Rows are points. The points of each table are mixes of a few directions, plus a little noise. How many directions does each table use, and how many do they share? Where both have some left over, give the other angles between the two spaces (their principal angles), to ten degrees, smallest first.

First, 4 rows:
40, 30
-49, -37
10, 7
0, 0
Second, 7 rows:
10, 43
7, 30
7, 30
2, 9
-14, -58
2, 5
-14, -60
Directions: first 1, second 1, shared 0; angles 40

First (5 x 4):
1, 26, 7, -18
-3, -23, -4, 15
47, 42, -18, -8
-26, -42, 5, 18
-19, -4, 11, -6
Second:
-15, 18, -8, 22
-11, 7, -30, 58
9, -10, 11, -23
-5, 5, 1, 2
9, -13, -2, 1
14, -8, 29, -60
Directions: first 2, second 2, shared 1; angles 90

First (9 x 9):
-21, -16, 2, 16, -5, -14, 7, 18, -1
0, -17, -24, -5, -18, -24, 16, -13, 21
-33, 53, -8, 4, -16, 30, -43, -1, -12
6, 5, 16, 31, 41, -8, -9, 19, -20
40, 5, -6, 9, 19, 3, 34, -10, -6
-1, 7, -2, -17, -25, 23, 12, -8, 2
16, 6, -17, 7, 10, -15, 4, -13, 6
0, -21, 16, -27, 0, -2, -17, -3, 10
-8, -21, 23, -18, -6, 8, -4, 10, 1
Second:
3, -9, -28, 3, -1, 20, -16, 4, -13
-1, 7, 23, -2, -1, -15, 15, -6, 7
6, 7, 24, 0, -13, -14, 21, -17, -16
0, -12, -37, 2, 4, 24, -24, 12, -6
15, 12, 37, 2, -29, -20, 36, -36, -44
5, 6, 19, 0, -10, -11, 16, -14, -12
-3, 1, 2, -1, 5, -3, -1, 4, 9
-3, -11, -36, 2, 8, 23, -25, 15, 3
-18, 7, 22, -8, 27, -20, 2, 22, 60
-5, -8, -26, 0, 11, 15, -21, 16, 12
Directions: first 5, second 2, shared 0; angles 60, 70
